Each row of a before or after table is a point. The points were changed in one or more steps. Then noise was added and the rows were shuffled. The steps act on columns, c1 being the first. Write out the steps. A step turns or swaps two columns, mirrors them in a line or flattens them onto one, adds a multiple of one to another, or multiplies or shifts one. Angles are multiples of 10 degrees, from the lower column toward the higher: turns from -170 to 170, lines from 10 to 170 but not 90. Use the fewest steps. Two steps may share a column if one is a turn and the other turns, adds or multiplies; they go together, in the order done. Otherwise the lowest column goes first.

Before (11 x 3):
[[ 0.17 -0.17  0.54]
 [-0.38 -0.08 -0.18]
 [ 0.32  0.28 -0.61]
 [-0.40 -0.30  0.97]
 [-0.02  0.46  0.25]
 [ 0.64  0.51 -0.63]
 [ 0.31  0.50 -0.22]
 [ 0.41  0.66  0.11]
 [-0.66  0.22  0.61]
 [ 0.19  0.24  0.25]
 [ 0.52  0.33 -0.26]]
After:
[[-0.56 -0.18 -0.12]
 [ 0.55  0.29 -0.42]
 [ 0.19  0.34 -0.56]
 [-0.25  0.46  0.06]
 [ 0.17  0.51 -0.35]
 [-0.18  0.65 -0.38]
 [-0.28  0.26 -0.15]
 [-0.50  0.24  0.76]
 [-0.89 -0.29  0.57]
 [ 0.48  0.51 -0.71]
 [ 0.24 -0.09  0.34]]
Steps: mirror c1 and c3 in the line at 130 degrees

Before, 12 rows:
[[-0.35 -0.40 -0.65  0.02 -0.57 -0.71 -0.12 -0.89]
 [ 0.16 -0.52  0.35  0.36  0.42 -0.13  0.28 -0.14]
 [ 0.40 -0.46 -0.13 -0.26 -0.14  0.09  0.22 -0.16]
 [ 0.22 -0.48 -0.24 -0.75 -0.75 -0.08  0.48 -0.19]
 [ 0.36 -0.58  0.59  0.26 -0.36 -0.70 -0.36  0.06]
 [ 0.52  0.19  0.41 -0.35  0.18 -0.32  0.10 -0.13]
 [-0.07  0.67  0.31  0.04 -0.34  0.56 -0.34 -0.70]
 [ 0.80 -0.50 -0.71 -0.18 -0.06 -0.16  0.13 -0.05]
 [-0.02 -0.54 -0.55 -0.43 -0.51  0.49 -0.32  0.36]
 [ 0.55 -0.35  0.18  0.32  0.43  0.44 -0.18 -0.76]
 [ 0.22  0.28  0.36 -0.03 -0.81  0.55 -0.39 -0.58]
 [ 0.65  0.54  0.58  0.39  0.20 -0.61  0.92 -0.25]]
After, 12 rows:
[[ 0.37 -0.32  0.27 -0.27  0.52  0.62 -0.15 -0.69]
 [ 0.83  0.61  0.42  0.03  0.39 -0.32  0.90 -0.69]
 [ 0.21 -0.47 -0.11  0.25 -1.02  0.01  0.45 -0.41]
 [ 0.79 -0.61 -0.67 -0.03 -0.22  0.09  0.17 -0.18]
 [ 0.60  0.24  0.39 -0.38 -0.22 -0.14  0.08 -0.13]
 [-0.10 -0.53 -0.55  0.51 -0.30 -0.75 -0.09 -0.83]
 [-0.17 -0.62 -0.47  0.23 -0.65  0.49 -0.41  0.52]
 [-0.21  0.72  0.14  0.28 -0.12  0.51 -0.32 -0.56]
 [ 0.62 -0.48  0.71  0.47  0.05 -0.54 -0.35  0.23]
 [ 0.18 -0.46  0.47 -0.17  0.54 -0.06  0.25 -0.33]
 [ 0.04  0.39  0.34  0.70 -0.42  0.55 -0.38 -0.38]
 [ 0.35 -0.46 -0.05  0.05 -0.29  0.26  0.16 -0.28]]
Steps: turn c1 and c6 by 20 degrees; turn c2 and c3 by -10 degrees; turn c4 and c5 by 60 degrees; add -0.5 times c7 to c8

Before:
[[ 0.04  0.36  0.60  0.20 -0.15  0.38  0.25  0.44  0.51  0.04  0.03  0.15
   0.35  0.26]
 [-0.29  0.01 -0.93 -0.01 -0.10  0.88 -1.03 -0.73  0.25 -0.18  1.35 -0.28
   0.18 -0.52]
 [-0.43  0.63  0.08  0.11  0.22  0.53 -0.24  0.45  0.25  0.44 -0.08 -0.21
  -0.55  0.09]
 [ 0.24 -0.31 -1.05  0.01 -0.24  0.37 -0.39 -0.55  0.46  0.28  0.87 -0.34
   0.65 -0.88]
 [-0.38 -0.07  0.41 -0.25 -0.18  0.16  0.15  0.20 -0.20  0.02 -0.16 -0.42
   0.82 -0.28]
 [-0.29  0.19  0.32  0.30  0.46  0.33  0.49 -0.02 -0.17  0.17 -0.02 -0.16
  -0.35  0.42]
 [ 0.08  0.33  0.03 -0.20 -0.40  0.38 -0.07  0.19 -0.12  0.41 -0.05  0.12
   0.19  0.57]
 [-0.67 -0.38 -0.18 -0.42  0.98  0.43  0.12  0.02  0.21 -0.19 -0.44  0.42
  -0.78  0.42]]
After:
[[-0.45  0.37 -0.59  0.14  0.50  0.19 -0.27  0.48  0.19 -0.27 -0.07 -0.19
  -0.53  0.11]
 [ 0.23 -0.07  0.36  0.13  0.35 -0.25 -0.39 -0.51  0.44 -1.13  0.83 -0.37
   0.68 -0.89]
 [ 0.07  0.17 -0.64  0.22  0.37 -0.11  0.26  0.40  0.52  0.31  0.07  0.17
   0.37  0.20]
 [-0.33  0.20 -0.72  0.27  0.32  0.42  0.50 -0.08 -0.16 -0.06  0.00 -0.16
  -0.34  0.45]
 [-0.31  0.44  0.63 -0.01  0.87 -0.14 -1.09 -0.73  0.22 -0.74  1.28 -0.32
   0.16 -0.51]
 [-0.48 -0.14  0.12 -0.26  0.20 -0.21  0.15  0.15 -0.22  0.56 -0.16 -0.42
   0.76 -0.25]
 [-0.73 -0.37  0.85 -0.43  0.49  1.00  0.09  0.02  0.24  0.29 -0.41  0.45
  -0.78  0.42]
 [ 0.03  0.27 -0.14 -0.25  0.41 -0.39  0.02  0.17 -0.14 -0.03  0.00  0.13
   0.12  0.59]]
Steps: add -0.5 times c8 to c2; add 1.5 times c4 to c10; turn c3 and c10 by 120 degrees; swap c5 and c6

Before:
[[-0.63 -0.10  0.68 -0.27  0.22 -0.72  0.10  0.11 -0.12  0.05  0.50 -0.05
  -0.12  0.12  0.52  0.43 -0.72  0.78  0.32  0.27  0.31  0.51  0.81  0.13]
 [-0.09 -0.44 -0.58  0.71 -0.65  0.51  0.02  0.50  0.56 -0.15  0.34 -0.54
  -0.17 -0.07  0.46 -0.08  0.13  0.70  0.30  0.46 -0.39  0.78 -0.29 -0.18]
 [-0.19  0.05  0.58  0.87  0.67  0.19  0.07 -0.34  0.87  0.01 -0.16  0.28
  -0.15  0.49 -0.56 -0.04 -0.13  0.03 -0.20 -0.66  0.21  0.86 -0.62  0.77]
 [-0.12 -0.13 -0.39  0.10 -0.29 -0.40  0.01  0.10 -0.43 -0.01 -0.65 -0.52
   0.21  0.48  0.46 -0.61 -0.37  0.63  0.19  0.55  0.01 -0.14 -0.66 -0.13]
 [-0.08 -0.18 -0.45  0.42  0.59 -0.02 -0.68  0.00  0.23 -0.39 -0.69  0.35
   0.55  0.01 -0.30 -0.43  0.34  0.42  0.34 -0.18  0.10 -0.24 -0.36  0.85]
 [-0.04  0.03 -0.66  0.60  0.46 -0.30 -0.16 -0.38 -0.01  0.46  0.52 -0.91
   0.09  0.07  0.05 -0.40 -0.59  0.27 -0.63 -0.85  0.31 -0.47  0.77 -0.09]
 [ 0.03  0.19 -0.64 -0.51  0.35 -0.35 -0.86  0.28  0.97  0.02  0.65  0.03
   0.91  0.66 -0.38  0.30 -0.79 -0.32 -0.36  0.35  0.48  0.25  0.47  0.20]
 [-0.52 -0.47 -0.18 -0.51  0.82  0.38 -0.96 -0.26  0.15  0.35 -0.46 -0.63
  -0.37  0.22  0.48 -0.12 -0.94  0.38  0.19 -0.24 -0.23 -0.31  0.80 -0.15]
 [ 0.27 -0.28 -0.49  0.30  0.17 -0.01  0.00 -0.10  0.12 -0.17  0.47 -0.09
   0.00  0.36 -0.87 -0.43 -0.09  0.34  0.28 -0.51  0.27  0.04 -0.03  0.15]]
After:
[[-0.62 -0.13 -0.14 -0.18 -0.25 -0.67  0.11  0.05 -0.06  0.07  0.52  0.30
  -0.08  0.02  0.52  0.41 -0.57  0.00  0.29  0.27  0.63  0.51  0.76  0.18]
 [ 0.24 -0.36 -0.06  0.21 -0.25 -0.06 -0.03 -0.07  0.15 -0.09  0.41  0.20
  -0.05 -0.04 -0.91 -0.47 -0.13 -0.06  0.26 -0.54  0.36  0.07  0.05  0.19]
 [ 0.03  0.12 -0.13 -0.49 -0.70 -0.34 -0.80  0.26  1.00  0.05  0.67  0.35
   0.92 -0.09 -0.42  0.39 -0.83 -0.59 -0.39  0.42 -0.08  0.23  0.51  0.29]
 [-0.09 -0.17  0.09  0.47 -0.48 -0.02 -0.70 -0.04  0.32 -0.46 -0.59  0.71
   0.65  0.07 -0.37 -0.45  0.26  0.07  0.40 -0.17  0.26 -0.25 -0.35  0.92]
 [-0.05  0.05 -0.11  0.60 -0.34 -0.27 -0.14 -0.32 -0.01  0.53  0.55 -0.57
   0.06  0.13  0.07 -0.32 -0.61 -0.19 -0.62 -0.82  0.19 -0.48  0.79 -0.11]
 [-0.04 -0.37  0.07  0.73  0.51  0.59 -0.01  0.57  0.59 -0.15  0.29 -0.24
  -0.06 -0.21  0.44 -0.14 -0.01  0.69  0.24  0.42  0.32  0.80 -0.22 -0.10]
 [-0.15 -0.09 -0.09  0.11 -0.03 -0.42  0.00  0.09 -0.49 -0.04 -0.67 -0.28
   0.26 -0.20  0.42 -0.64 -0.41  0.17  0.29  0.53  0.46 -0.20 -0.69 -0.20]
 [-0.55 -0.51 -0.19 -0.50 -0.79  0.39 -0.91 -0.31  0.13  0.29 -0.44 -0.32
  -0.47  0.17  0.51 -0.19 -0.96  0.32  0.24 -0.27  0.15 -0.35  0.76 -0.17]
 [-0.12  0.04 -0.07  0.88 -0.87  0.24  0.16 -0.40  0.90  0.08 -0.17  0.55
  -0.23  0.04 -0.58  0.03 -0.01 -0.22 -0.21 -0.71  0.14  0.92 -0.72  0.83]]
Steps: flatten c3 and c17 onto the line at 80 degrees; turn c5 and c14 by 140 degrees; multiply c14 by 0.4; shift c12 by 0.30; turn c18 and c21 by 70 degrees; multiply c21 by 0.7
